Each row is a point. Each copy is the shape, with its points in the same order, turned, moved and blurred by noise. Some copies are also mirrored. Which?
In the rows, zero is written as 128.

Shape, 9 rows:
[[101  84 122]
 [ 96 153 120]
 [113 162 153]
 [102 174 152]
 [ 91 164 148]
 [105  87  71]
 [123 121 151]
 [167 168 137]
 [170 148 175]]
Copy 1 (9 x 3):
[[154  97 101]
 [105 135 126]
 [119 149 152]
 [ 97 148 157]
 [ 96 133 156]
 [130  85  51]
 [152 122 135]
 [139 189 121]
 [162 185 154]]
Copy 1 is: only turned
Copy 2, 9 rows:
[[144 117  65]
 [174 124 132]
 [135 123 148]
 [144 108 161]
 [150  99 148]
 [165 139  47]
 [114 112 114]
 [114 172 153]
 [ 74 132 152]]
Copy 2 is: mirrored
Copy 3, 9 rows:
[[103 109 154]
 [129 157 168]
 [160 154 144]
 [175 161 154]
 [161 158 169]
 [ 58 129 160]
 [141 122 131]
 [143 169  89]
 [167 142  82]]
Copy 3 is: only turned

Shape (8 x 4):
[[173  87  86 140]
 [119 149 177 132]
 [139 157 121  65]
 [143 103 112 140]
 [115 125 106  96]
 [ 86 160 163  73]
 [144 115 174 156]
 [156 155 108 150]]
Copy 1, 8 rows:
[[208 102 152 106]
 [102 136 114 147]
 [108 143 154  69]
 [169 100 136 122]
 [126  99 139  81]
 [ 62 130 112  92]
 [147 133 104 162]
 [148 119 177 137]]
Copy 1 is: mirrored
Copy 2 (8 x 4):
[[ 87 140  65 108]
 [177  93 140 106]
 [ 98 108 166 142]
 [121 120  79 115]
 [108  93 115 150]
 [150  59 171 149]
 [169 103 100  80]
 [139 159 110 129]]
Copy 2 is: only turned

Shape (9 x 4):
[[103 129 147 186]
 [159 124 133 179]
 [113  92 124  76]
 [127 122 110 212]
 [131 123 145 117]
 [124 133 107  76]
 [123 123 108  70]
 [123 146 125 121]
 [131 123 107  98]]
Copy 1 (9 x 4):
[[186 153  86 132]
 [155 144 104 175]
 [100 120 127  77]
 [170 132  52 167]
 [118 145 127 111]
 [ 75 149 119  97]
 [ 70 137 121  88]
 [112 163 107 122]
 [ 89 133 108 112]]
Copy 1 is: mirrored
Copy 2 (9 x 4):
[[132 109  60 160]
 [130 125 114 178]
 [168 133 119  66]
 [159 111  79 199]
 [131 117 114 108]
 [164  93 139  78]
 [168 100 140  71]
 [141  89 114 115]
 [166 104 135  99]]
Copy 2 is: mirrored

Shape:
[[ 81 126 167 112  73 151]
 [122 120 132 170 141 142]
 [ 68 149 185 103 159  74]
 [156  87  97 121 131 136]
 [150 153 142 181  94 153]
 [126 167 180 105 163 132]
 [133 151 150 161 141  83]
 [136  87 159 140 165 142]
 [ 90 115 110 132 111 133]]
Copy 1 (9 x 6):
[[118 196 166 165 131 152]
 [164 129 110 130 147 146]
 [ 72 130 150 167 213 127]
 [127 131  92 119  91 104]
 [173 117 136 155 116 191]
 [126  98 182 161 165 118]
 [124  93 109 173 161 164]
 [163 135 110 154 150  94]
 [117 167 121 112 134 151]]
Copy 1 is: mirrored
Copy 2:
[[113 120  75 111  88 191]
 [ 94 100 127 102 131 112]
 [ 44 120 163 143  53 175]
 [150 128 139 147 131 105]
 [ 92 140  89  77 140 115]
 [ 44 131 137 152 123 168]
 [ 57 134 147 109  90 110]
 [ 96  87 122 164 126 105]
 [140 108 136 108 107 158]]
Copy 2 is: only turned
Copy 3 (9 x 6):
[[118 136 131  51 154 106]
 [ 90 166 119 146 131 111]
 [103 135 104 114 226 174]
 [144 134 140 168 123  86]
 [ 75 137 116 111  82 118]
 [122 127  48 122 174 136]
 [ 82 126 116 151 146 162]
 [ 98 145 108 165 164  81]
 [133 167 150 117 138 120]]
Copy 3 is: only turned
Copy 4 (9 x 6):
[[212 113 129 149 159 125]
 [123 149 152 136 130 110]
 [170  79 132 154  60 169]
 [ 97 133  92 135 161 110]
 [154 185 153 102 155 127]
 [171 135 104 120  66 126]
 [125 142 146 121 102 172]
 [119 152 114 174 108 105]
 [141  98 141 134 157 115]]
Copy 4 is: only turned

Shape (14 x 8):
[[ 95 114 148 127 119  96 136 193]
 [125 160 119 130 120 118 124  77]
 [170 168 123  97  76 143 130  87]
 [172 137  85 108  76 133 105  67]
 [105  75 118 141 196 104 139 177]
 [189 176 101 169 109 131 124  95]
 [ 74 113 124 169 142 113 148 167]
 [118 146 115 123 113  77  85 137]
 [122 105 136 135  86  99 106 127]
 [ 84 116  93 166 141 142 134 171]
 [109 154 109  89 105  83 133 131]
 [ 64 100 172 152 174 100 137 174]
 [157 169 113 146 122 165 111 155]
 [130 132 126 132  97  71 163 133]]
Copy 1:
[[130 150 146 161 202 125 115 126]
 [119 117 103 115  93  92 109 108]
 [107  79  75 121  92 124  85 147]
 [139  67 111 121  60 129  84 136]
 [127 139 197 118 186 141 160  80]
 [ 87 106 103 154  54 146 123 113]
 [112 168 180 147 165 100 143 119]
 [155 140 121 155 130 126  79  91]
 [166 118 127 157 134 115 115 136]
 [104 168 194 133 140 124 126 134]
 [123 110 123 139 150 100  63 102]
 [136 182 156 127 204 102 165  98]
 [ 84 147 117 133 105 174 108 138]
 [116  95 126 176 152  94 110 109]]
Copy 1 is: only turned
Copy 2:
[[168 127 112 148 162 122  78 144]
 [ 83 150 139 110  84 117 122 159]
 [123 167 107 111  45 124 146 150]
 [ 89 166  89 110  52  91 161 134]
 [136  98 126 125 218 112 132 149]
 [ 78 122  86  77  61 148 128 143]
 [117 129 113 130 190 137  76 169]
 [119 127 117 120 114  82  83 122]
 [116 141  97 162 115 104 107 120]
 [111 155  90 102 191 135 104 157]
 [144 147 127 116 102  75  96 167]
 [137 107 159 157 204 137  76 142]
 [131 151  95  67 108 159 112 128]
 [133 110  97 150 103 103 102 184]]
Copy 2 is: mirrored
Copy 3 (14 x 8):
[[136  78 170 149 165  91  98 117]
 [160 153 127 126  95 168 120 114]
 [158 140  72  95 106 154 112 162]
 [128 148  89  59  88 168 119 155]
 [ 99 123 202 166 139  78 140 116]
 [172 129  95  87 101 155 191 115]
 [147  90 195 153 164 134 120 108]
 [128  90 134 115 106 129  89  91]
 [140 124 149  89 146 124  95 105]
 [107  90 193 153 159 146 142 119]
 [149  92 142 130  99 131  81 142]
 [137 121 192 188 178  94 102  84]
 [131  81  97 128 137 148 169 126]
 [182  97 156 111 107 101 102 142]]
Copy 3 is: only turned
Copy 4, 14 rows:
[[ 88 158 130 117 148 177 163 142]
 [150 114 127 136 137  95 139  79]
 [123  89 147 113 166  68  97  95]
 [151 107 136  99 137  81  69  72]
 [123 178  96 176 106 194 137 156]
 [123  53 127 134 103 107 103  80]
 [110 151  93 128 106 166 182 141]
 [122 136 138 116 152 164 134  65]
 [138 141 155  90 131 145 131 114]
 [115 137  60 118 110 166 152 138]
 [ 95 159 131 124 165 119 138  78]
 [132 167 119 156 130 190 202 162]
 [110  63  94 127 150 143 111 119]
 [ 85 149 158 124 113 119 146 103]]
Copy 4 is: mirrored
